Each point is reached from the start by the listed moves, each made 0, 1 or 2 times, or once backwards (-1), plus a little noise. Is the number of moves made odd or even? Then give how often each move was made.

Moves:
(1): [ 27 -34   9]
(2): [ 25  16 -15]
(3): [12 14 32]
Start: [6 0 2]
Points:
[53 43 52] => odd (0, 1, 2)
[5 1 2] => even (0, 0, 0)
[56 -5 76] => odd (1, 0, 2)

Moves:
(1): [ 38   0   6  -8  -3  -2   2  -3 -20  -2   1  11]
(2): [  9  37  -6   7   5  -2 -21  21  13  -2   1  -1]
(3): [ -4   5  30 -11  -2 -14   4  -5  -1 -14   4  -6]
(4): [  0   1  19  26 -28  21  -6 -12  10  10   2   8]
(5): [ -3  -8  16  30  32  18   6  -1 -10  21   9 -15]
(6): [ -1   8   7 -22   3  25   4  -5   8  10 -15  -7]
(7): [-6  5  2 12 -8 -3 32  8 -3  2 -3 -2]
(8): [  4 -16   1  -8 -15  10  -7  35  16   0  12 -13]
(9): [ 7 -2  0 -1 22 -1 -1  2 43  9 15 31]
(10): [  5   6  -3 -10   2 -17  -5 -15   0  40  17  -9]
(11): [-13   0  -9   0 -12  17  17  -3  12 -16  42 -11]
(12): [-15  12   0 -12   6  14  -7  11 -18   7  11  28]
Start: [ 2  7 -8 11 11  1  2  0 -7  4  8 12]
Points:
[-15 105  94  85  71  33 -27  -4 -29  34  37  16] => odd (0, 2, 2, 1, 2, 0, 0, -1, 0, 0, 0, 1)
[ 91  78   8 -67 -15  34 -52  68  74 -80  45  52] => even (2, 2, 1, 0, -1, 1, -1, 1, 1, -1, 1, 0)
[ 15  -1 110 -17  -7 100 -10 -21 -46 121   4  50] => odd (1, -1, 1, 2, 1, 2, 0, 1, 0, 1, -1, 2)
